Every row gives one point. Examples show where two turns around zero, p and q, send a point. Write where each new point lands after one turn and then the other. Backwards means that the second turn is done in reverse. Each puzzle has new turns, and all numbers are rounded.
In the rows, 128 means zero.

Turn p:
[177 148 114] => [165 146  92]
[102 116 162] => [ 86 131 142]
[127 159 118] => [135 107 104]
[164 104 104] => [168 155 138]
[ 63  78 139] => [ 86 112 198]
[134 162 132] => [126 117  95]
Turn q:
[ 95 133  79] => [ 94  79 125]
[170 163 144] => [112 179 149]
[ 87 116 152] => [165  99 142]
[159 100 138] => [142 154  97]
Where do these land?
p, then q: [142 129  62] => [129 184  91]
p, then q backwards: [150 107 196] => [196 155 111]
q, then p: [114 175 161] => [ 82 155 102]
p, then q: [130 115 104] => [137 154 124]
p, then q: [106 139  98] => [149 137  96]
p, then q: [126 103 146] => [137 125 157]

Turn p:
[127 112 116 156 177 105] => [163 129 152  94  97 142]
[137 140 169 126  97 133] => [101 151 107 142 129  97]
[137 183 121 145 117 147] => [ 98 113 134 169  95 128]
[126 125  89 142 133  80] => [165  86 146 113 118 112]
[ 91  54  91 154 139 111] => [146 103 164  51 159 141]
[164 105 167  68  99 185] => [ 96 166  52 146 173 150]
[113 178 144 105 133 135] => [126 148 141 183 125 125]
Turn q:
[194 102 157 150 127 154] => [133 118 147  93  99  61]
[ 98 136 109  87 133 147] => [127 147 122 117 174 156]
[147  82 150 145  96 132] => [169 106 139 101  97 111]
[ 93 174  89  72 138  64] => [115 134 146 204 186 178]
[124 145 151 134 109 144] => [130 109  98 121 133 116]
[ 77 114 156 159 174 136] => [ 83 116 114  96  94 175]
[161 144  84 150 118 120] => [139 167 127 163 114  99]
Where do these land?
q, then p: [ 91 165  82 168 156 124] => [ 79  92 177 157 116 138]
p, then q: [132 109 152 161 143 113] => [143 110 129 149 167 124]
q, then p: [160 139 148 105 131 128] => [160 147 137 108 127 114]
q, then p: [110 147 146 155 129 185] => [154  84 141 152 164 146]
p, then q: [153 154 127 108  91  87] => [144 141 160 163  83 133]
p, then q: [ 88  70 142  99 148 139] => [ 64 133 138 116 171 109]
q, then p: [164 150 171 150  92  84] => [135 105 118  55 126  92]
p, then q backwards: [130  58  94 114  99 116] => [109 128 174  81 106 173]
p, then q backwards: [125 161  90  91 164 176] => [ 72 132 106 117 128  67]

Turn p:
[103 102 168 130 133 143 178 131 150] => [138 100 124 118 164 110 170 160 154]
[164  71  59  49 177 162 145 122 154] => [ 57  86 151 179  91 111 115 105 216]
[102 111  97  98 102 140 109 165 122] => [109 164 163 103 115 144 118 132 166]
[128 138 146 176 184 105  66 130 123] => [162 131  70 132 104 128  67 156 103]
[124 127 127 115 161 166  76  61 103] => [123 128  52 142 111 166 115  83 153]
[126 109 136 150 104  99  99 103 112] => [111 134 107 115 123 166 127 144  91]
[140 129 164 151 101 163 141 132 148] => [164 115 129 112 114 124 179 133 124]
[108 126 101 157 135  77 148 125 147] => [104 102 139 103 153 109  94 145  96]
[132 172 125 113 120 113 108 147 151] => [130 165 134 122 112  89 119 114 111]
[149 184 204 126  90 118 142 152 103] => [182 183 136 153 150 116 181 134  81]
[132 138  81 145 100 121 196 138  96] => [128  99 201 128 170 145 124 102 110]
Turn q:
[ 94 110 142 153 126 110 153  81 145] => [116 120 147 171  81  99 135 135 115]
[ 69 115 151 175 166 104 126 127 125] => [108 130 136 189 100 126  81 159 145]
[131 135 113  98  58 110 149 163 134] => [ 93 144 136 109 183 109 175 133 104]
[152  91 108 105 120 154  81 168 179] => [138 146  93 105 137 200 161 152  98]
[112 114 127  93 164 122  76  85 109] => [127 102  82 133  87 144 140 119 183]
[106 159 128 106 176  89 148 114 146] => [101  69 161 148 121 144 118 116 150]
[126 180 123 138 117 176 158 161 132] => [128 146 179  73 147 124 101 143 120]
[218 147 159  92  88 147 109 132  89] => [179 166 115  86 174 123 163  58 147]
[136  90 125 178 151 177 181 136  92] => [198 130 135 132 127  85  83 170 104]
[136 139 104 143 112  91  98 113 127] => [ 92 129  96 133 124 125 122  95 114]
Where do these land?
p, then q: [157 156 135 125  81 133 148  95 157] => [137 101 144 148 127  61 142 123 138]
q, then p: [161 129 121 106  98 137  83  93 121] => [ 87 113 145 129 147 120 142  73 126]
q, then p: [178 128 151  90  89  96 126 115 132] => [119  73 111 151 174 118 139  99 119]
q, then p backwards: [145 135  81 186 186 108 160 145  77] => [117 155  90 178 214  92 136 124 126]
q, then p: [157 170 143 117 106 131 112  93 150] => [107 129 102 128 158 130 174  92 123]
p, then q backwards: [ 81 111 103  82 154 162 139 169 131] => [ 93 171 170 104 142 140 120 142  74]
p, then q: [ 92 120 124 158 129 145 118 196 125] => [142 149 138 114 163 187 157 102 139]
q, then p backwards: [ 76 124 142 148 192 139 124 162 117] => [123  77 112 133 179 117 113 172  97]
q, then p: [ 88 112 139 102 169 127 120 176 149] => [175 116 143 106  99 111 130 155 175]
p, then q: [139  81  83 193 189 117 144 131 132] => [154 169  52 157 130 167 151 167 122]
q, then p: [148 126 180 109  72 149 137  83 117] => [116 116 136 151 168  89 166 106  71]
p, then q: [115 143 134 122  71  93 124  78 127] => [126  90 140 105 121  80 115 150 177]
